Rows are points. To make a cloud, some directions were put in groups of two or more. Within a group, all points are equally far from the middle, so they leave a hole (a ring in 2 directions, a hollow ball in 3). The other directions are filled evenly. Then the cloud was stretched, turned, moved and blurred a little. How many holes are there, and how many directions does each take, smallest first?
In the rows, 128 means zero.

Cloud, 20 rows:
[[128 115  77]
 [121 159 156]
 [ 88 131 100]
 [133 159 170]
 [175 164 183]
 [ 86 154 166]
 [ 93 122  67]
 [179 123  76]
 [177 158 171]
 [174 201 124]
 [195 122 115]
 [188  93  94]
 [115 117  58]
 [128 185 146]
 [187 120  94]
 [162 174 146]
 [146 126  81]
 [114 120 111]
 [158 141 174]
 [127 163 163]]
Holes: 0

Cloud (30 x 4):
[[125 131 159  53]
 [136  90 180 110]
 [170 110  94  50]
 [157 140 158 143]
 [156 116 164 100]
 [172 116 145 113]
 [183  73 135 106]
 [131 201 141 118]
 [164 168 102  67]
 [172 143 120 138]
 [ 87 133  94 172]
 [ 97  70 106 105]
 [162 121  82  72]
 [169 116  96  98]
 [112  73  87 106]
 [101  84 101 163]
 [138 135 153  31]
 [ 90 110  88 108]
 [173 110 107  52]
 [ 88  98 135  90]
 [158 108 164  87]
 [ 99 154 155 190]
 [171 104 154 115]
 [137  48  92 123]
 [159 129 163 153]
 [120 133  61 128]
 [104 150  55 109]
 [ 72 189  76 143]
 [164 158 140 156]
 [168 162 118 147]]
Holes: 1 (2)

Cloud, 27 rows:
[[106 122 159 156]
 [ 97 125  83 135]
 [ 90 187 104 140]
 [ 95 145 111 173]
 [152 124 169 143]
 [ 96 139 114  50]
 [162 108 107 175]
 [159 112 170 114]
 [ 84 145 132  55]
 [ 81 127 118  62]
 [191 137  98 112]
 [179 180 118 138]
 [151 151  92  69]
 [ 87  90 135  93]
 [139  99 168 124]
 [192 144 102 128]
 [151  88  97 160]
 [137 145 113  45]
 [ 96 203 150  95]
 [163  74 102 137]
 [165 159  91  90]
 [104  73 125 100]
 [ 85 122 109  67]
 [125 175 154  57]
 [ 87 126 109  62]
 [113 214 136 115]
 [194 138 100 131]]
Holes: 2 (2, 2)

Cloud (51 x 6):
[[139 126 118 166 117 177]
 [126 133  88 108 195 165]
 [112 145  72 104  72 171]
 [136 137 102 183 189 172]
 [118 127 156 120 106 138]
 [ 58 146 120 189 141 137]
 [ 96  68  78 137  99 159]
 [178 101  92 123 109 184]
 [167 170  87  66 119 107]
 [158 154 179 132 156 169]
 [119 164 136 142 215 100]
 [189 102 131  60 135 148]
 [116 141  34  90 135 132]
 [111 212 206  74 126 143]
 [135 133 120 123  75 115]
 [109 168 116  58 114 119]
 [ 91 123  67 128 156 186]
 [111  97 162 114 127 128]
 [108 174  44 139 127 162]
 [198 144 105 102 104 114]
 [170 151  97  85 132 113]
 [ 75  90 143 147 135  92]
 [142 113  15 109 156 157]
 [142  83  48 109 133 156]
 [ 87 180 196 168 135 169]
 [119  87  48 191 188 129]
 [135  60 134  85 156 136]
 [145 143 106  66  59  97]
 [122 139  86 104 191 175]
 [128  40 113 137 166 149]
 [142 124  77 116 176  99]
 [ 99 147 130 125 149 102]
 [ 98 108 107 137 141 179]
 [139 148 134  52 126 147]
 [139  84  63 119 155 153]
 [126  68  31 143 117 154]
 [ 65 125 119 104 134 177]
 [ 90  65 167 143 135 173]
 [149  72 139 110 152 128]
 [160 172  52 158 150 159]
 [ 94 115  65 129 136 165]
 [114  59 153 139 142 164]
 [141 192 155 114 139 139]
 [ 93 162 146 163 106 168]
 [ 78 148 166 134 156 194]
 [119 114 104  52 140 167]
 [125 170 106 109  68 136]
 [113 176 124 118 130 138]
 [152 155 122  97 162 118]
 [138  85  54 132 142 139]
 [159 122 168  99 162 144]]
Holes: 0

Cloud:
[[148 205 139  88 115  18 151 146]
 [ 98 217 165 113 105 136 150 193]
 [161  93 118 126  88  95 167  81]
 [106 148  86  51  72 128 168 105]
 [114 135  99  76 111  67 109 116]
 [ 51 103 163  91 115 155 137 132]
 [166 158 155 122 112 164  76 144]
 [132 150 169 138 116 134  85 207]
 [165 183 176 173 159  97 121 111]
 [128 127 179  82 141 124 162  64]
 [146 119 162  98  90 161 136 158]
 [113 161  99 157  40 162 126 134]
 [102 153 152  71 142 152 121 151]
 [116  88 134 138  94 106 146  87]
 [110 132 144 165  95 132 136  52]
 [143 229 127 159 125 122 164 119]
 [203 154 124 124 106 103  62 123]
 [ 70 144  75 140  99 112 147 143]
 [160 190 156 137 144  99 137  80]
 [108 135 157  95 154  76 183 116]
 [ 85 100 171 100 124 135 135  82]
 [132 173  87 160  71  80 157  89]
 [105 190 173  80  58 110 165 141]
 [123  97 137 154  75 154 169  91]
 [170 147 199 145 159  79 113 137]
 [172 178 167 140 159  69 124 131]
 [110  96 144 115  73 141 130 157]
 [148 130 110 146  81  56 139  97]
 [130 170 210  97 123  91 138 125]
 [ 99 150  80 121  97  99 173 103]
 [178 134 152 143 157  61 105 148]
 [114 102 209 124 176 206 101  85]
 [185 164 190 128 112  77 165 145]
 [126 123 108 154 104 118  74 177]
 [132  82 161 123  87 134 101 119]
 [176 219 141  79 114  52 155 177]
 [117 145 175  91 147  61 169 124]
 [164 192 156  94 140  38 138 130]
 [129 118 155 149  65 119 125 112]
 [125 163 173  76 149 101  80 193]
 [107 143 216 114 153 154  99 149]
 [105 153 195 142 136 178 137  75]
 [128 118 201  82 172  83 141 127]
 [164  95 196  92 130 158 109 111]
 [131  94 158  95  74 116 153 162]
 [102 174 191  87 122 136 111 165]
 [161 158 199 153 106 173 118 127]
 [ 94 178 152  85  79 184 169 106]
 [144  91 178 117 123 178 149 114]
 [131  77 140 165 101 145 118  65]
 [106 180 117 135 139 115 134 116]
 [ 58 121 159  67 109 152 158 142]
 [165 124 154 166 170  84 100 138]
 [155 100 163 157 187 138 114  89]
 [170  79 200  94 144  97  96 131]
 [ 93  71 159 137 109 146 120 172]
 [ 72 100 143 164  83 165 148 108]
 [134 118 208  82 145 130  90 179]
 [ 81 151 170  91 123 208 175 121]
 [124 176 191  41 101 107 123 158]
 [118 109  93 104  80 127 138 172]
 [151 122 177 148 108 109 155 153]
 [156 156 229 136 153  97  90 144]
 [108 103 103 131 134  87 105  76]
 [ 62  86 126  95 106 180  92 106]
 [109 116 144 122  63 126 141 181]
 [126 178 197 136 123 173 117 162]
 [115  50 173 142 134 162  75 129]
 [ 86  88 140  82  81 165 114  94]
 [124 120  94 120  65 160 130 139]
 [146  88 168  87 128 184  88 130]
 [132 107  75 100  91  65 163 173]
 [102 159 195 102 145 151  98 178]
 [ 89 157 202 129 140 159 172 149]
 [166 144  99 116  76 116 113 146]
 [141 107 194 101 188 101 111  93]
 [162 104 105 129 124  68 146 143]
 [102  68 153  95 107 140 119  55]
 [123 125 198  85 168  83 160 139]
 [143 131 169 157  72  99 132 155]
 [109 165 167 118  77 114 173  93]
 [103 129 111  69  68  75 101 169]
 [ 59  61 150 127 109 150  95 134]
 [129 126 145 153  71  87 140 102]
 [168 103 123  73 124  46  68 193]
 [144  32 160  90 121 104  94  95]]
Holes: 2 (2, 2)

Cloud, 71 rows:
[[ 99  94 116  31 135 181 135  58]
 [107  93 158 141 139 133 160 169]
 [133 130 136  76 180 182 132  73]
 [174 116  95 115 171 165 214  95]
 [159 100 169 115  79 193 141  64]
 [121 156 169 177 170 103 126  62]
 [117 149 159  95  86 100 172 168]
 [ 90 166 128 156 191 119 187 146]
 [122 178 110 167 127 139 197 109]
 [ 61 106 152 109  77 195 105 114]
 [ 76 104 139 139  94 123  89 132]
 [ 97 107 137  64  70 144 136 121]
 [146 123 157 149 131  67 139  43]
 [192 154 124 178 191 100 159 155]
 [114 158 116  80 166 127 141  62]
 [112 114 162 109 107 117 120 169]
 [167 112 121 133 103 199 115 187]
 [123  86 134  81 158 196  90  96]
 [139 118 131 176 149 183 164  80]
 [132 137  72 129 109 156 193  90]
 [ 71 142 106 117 172 128 230  50]
 [107 145 110 134 125  73 101  95]
 [ 82 164 134 163 116  86 154 147]
 [210 106 141 145  84 102 109 130]
 [183 105 180 126 139 103 145 112]
 [119 101 218 167  92 135  93 185]
 [ 99 168 147 155  85 105 181  89]
 [131 108 127  93 170 111 104  86]
 [162  94 160 108 104 159  97 123]
 [121 122 144 132 137 205 127 136]
 [153  93 154 152 103  96 159 173]
 [171  57 133  93  84 124 154 185]
 [137  78 136  88 142 115  90 159]
 [142 137 117  86 101 103 153 104]
 [155 194  88 147 125 118 144 124]
 [185 132 116 149 187  87 149 104]
 [ 72 148 165 100 158 139 208  78]
 [118  52 160  91 145  90 176 150]
 [122 119 136 189  86 169 228 157]
 [131 169 129  62 158 131 152 117]
 [130 141 140 106  97 178 116 168]
 [214 140 169 126 124 100 175 158]
 [189 162  78 143 109  94 197 136]
 [125 123 157 128 138 152 174  65]
 [130 116 154 161 162 164 177  65]
 [ 73  64 156  92  92  96 158 119]
 [174 111 141 177 149 129 171  67]
 [158 116 121 146 130 199 115 128]
 [167  98 133 112 113 117 150  93]
 [113 141 148 166 204 138 185 151]
 [ 82 121 132 139  64 117 125 118]
 [160 138 120 147  76 103 155 139]
 [118 174 182 161 147 113 145 138]
 [ 93  83 125 123 118 181 196 156]
 [184 133  82 153 157  98 154 190]
 [209 114 161 110 101 110 127 135]
 [121 123 134 101 164 173  74  82]
 [ 97  77 150  97  47 133 197 199]
 [135 136 176 156 169  94 148  87]
 [195 146  80 188 129 112 118 186]
 [116  98 147 131 184 182 216 153]
 [173 193 104 129 149  90 158  98]
 [179 172 117 155  98 101 105  42]
 [161 106 113 127 122 131  77 182]
 [123 114 133 115 110 174 183 125]
 [175 132 147 190 162 109 101  82]
 [ 90 146  82 100  93 113 213 121]
 [174 160 157 150 108 163 136 176]
 [ 82 191 132 121 208 112 207  86]
 [155 165 106 125 161 154 159  77]
 [103 162  78 139 156  94 114 136]]
Holes: 0

Cloud, 103 rows:
[[167  74 123 168 109 140  66  96 117]
 [153 151  46 109 110  76 103 131 118]
 [140  70 105 177 108 119 120  66 160]
 [179 122  72  95 140  90  90  75 148]
 [ 63  97 160 134 116 149 100 158 128]
 [116 159 102 138  36 124 103 122 158]
 [165 160 151  60  80 145  83 147 134]
 [ 65  85  66 152 131 113 123  89  37]
 [149  78  95 206 140 118 187 102 133]
 [162 113 137 160  95  94 144 118 194]
 [ 87 107 177 119 121 138 109 125  84]
 [149  92  93 187 112 135 164 155  87]
 [105 146  69 155  55 131 104 132 155]
 [103  76  96 112 135 110  65 120  85]
 [136 132  63 119 110  91 142 125 183]
 [109 174  79  99  73 131  88 143  90]
 [120 139 115 121 145 153 160 162 132]
 [108 194 146 154  70 140 106 128 154]
 [ 69 127  79 200 132 159 141  85 126]
 [ 62 106  58 104 189 180 100 114  91]
 [161 137 138  92 119  65 130  70  83]
 [191 133  66 168  98 114 128  98  93]
 [162 151 108  78 118 137  66  78  70]
 [100  63 122 105 118 170 142 138  70]
 [199 144  88 120  93  96  63 107 119]
 [151 141  56 168  95 144 133 132 124]
 [108 109  91 122 145 165 119  54 159]
 [182 160  76 161  94 103  79  95 111]
 [136  83  84 188 103 123 194 144 104]
 [129  94 135 162  96 173  85 107 159]
 [119  87 101 194 127 116  93  59  97]
 [102  65  90 163 166 160 121  49 100]
 [ 91 100  89 139 156  91 139  60 148]
 [193 131 135 129  96 156 145 138  88]
 [192 151 118 105  69 100 125 121 192]
 [158  95 135 121  52  88 114  77 161]
 [151  56 120 132 105 165 138  42 131]
 [ 73 145 100 166 142 138 126 113 175]
 [ 77 152 116 176 116 129 139 159 138]
 [ 48 106  82 105 185 106 116 117  61]
 [ 94 115 171 154 144 127 105  99  76]
 [154 134  68 110 101 180 114 150 125]
 [ 95 149  64 149 107 174 184  75 129]
 [106  81 146 172 128 132 141 107  54]
 [135  85 118 120 141 159 122  70  43]
 [177 130  80  96  66 133 138  74 153]
 [ 52 121 121  81 151 158 111  78 119]
 [165  78  97 118 109 170  68 130 133]
 [ 93 130 106 107 195 152 121 123  91]
 [ 78 134 127  71  98 145  84  65 131]
 [105 135 110 111 145 171 135  88  41]
 [104  64  54 142 119  77 146  79 135]
 [ 93 110  45 179 114 132 135  60 131]
 [121  82 147  95 114 151 155 138  77]
 [156 161 114 130  45 101 150 119 129]
 [117 170 182 137 129 109 117 114 118]
 [151 116  72 202 141 129 106  74 135]
 [ 35 124 121 125 105 165 106 132  61]
 [ 94  81  44 102 115 195 148 111 133]
 [177 160  80  88 121 101 107 126 102]
 [ 99 132  62 144 100 148  94 146  63]
 [138 153  54 123 127 104 145 164 123]
 [159  81 115  98 125 105 129 174  92]
 [139 129  96 134 171  60 100 125 148]
 [107  81  93 164  97 164 109  84  85]
 [ 78 172 159 147 113 110 117 107  81]
 [151 102 166 177 134 144 102  66 148]
 [ 78 111  32 132 150 102 170  69 134]
 [ 47 118  77 163  95 164 120  82  71]
 [141 178 108  95  89 118 172  98 165]
 [144  82 113 102  69 126 130  55 160]
 [217 111  99 159 137 145  73 112 137]
 [181 174 123 134  80 137 116 114  80]
 [121 127  77  99 107 101 110  36  94]
 [113  82  70 176 151  81 136  44 127]
 [161 116 101 103 142 180  86 132 114]
 [102 131  82  84 164 131  56 103  98]
 [165 123  89  87 161  96  98  93 145]
 [120 137  58  97 111 116  80  84 159]
 [197 146 140 202 135  93 143  76 113]
 [139 177 121  87  79 195 103 163 139]
 [157 102 137 103  86 173 194  73 100]
 [201 110  62 151 103 115 134 124 170]
 [ 92 117  92 125 162  77 169  82 108]
 [113 110 125 148  83 132 120  67 182]
 [107 120 107 105 154 139  52 134 128]
 [180 131 140  92 143 105 131  88  51]
 [ 78 135 132 118 105 198  82  62 147]
 [110 102 107 179 111 159 191  88 149]
 [137 167 126 113 138 188  88 125 153]
 [150 130 107 115  25 150 146  99 115]
 [128 139 122 106 102  64 120 116 142]
 [166 116 122 103 114  71  93 104  67]
 [183 102  77  95  77 116 132 155 122]
 [210 147 119 106  33 124 106 110 163]
 [216 164 123 120  78 134 133 116 108]
 [ 85 118  40 116 115 163 132  54  86]
 [165 133  66 160 129  99 128 121 177]
 [122 141  40  99 112  94 103 110 161]
 [109 117  50 155 151 102 156  39 133]
 [164 102 135 124  94 205 114 143 112]
 [162 120 151 117 120 182 119 165 124]
 [123 126 106 128  97 191 148 158  92]]
Holes: 1 (6)
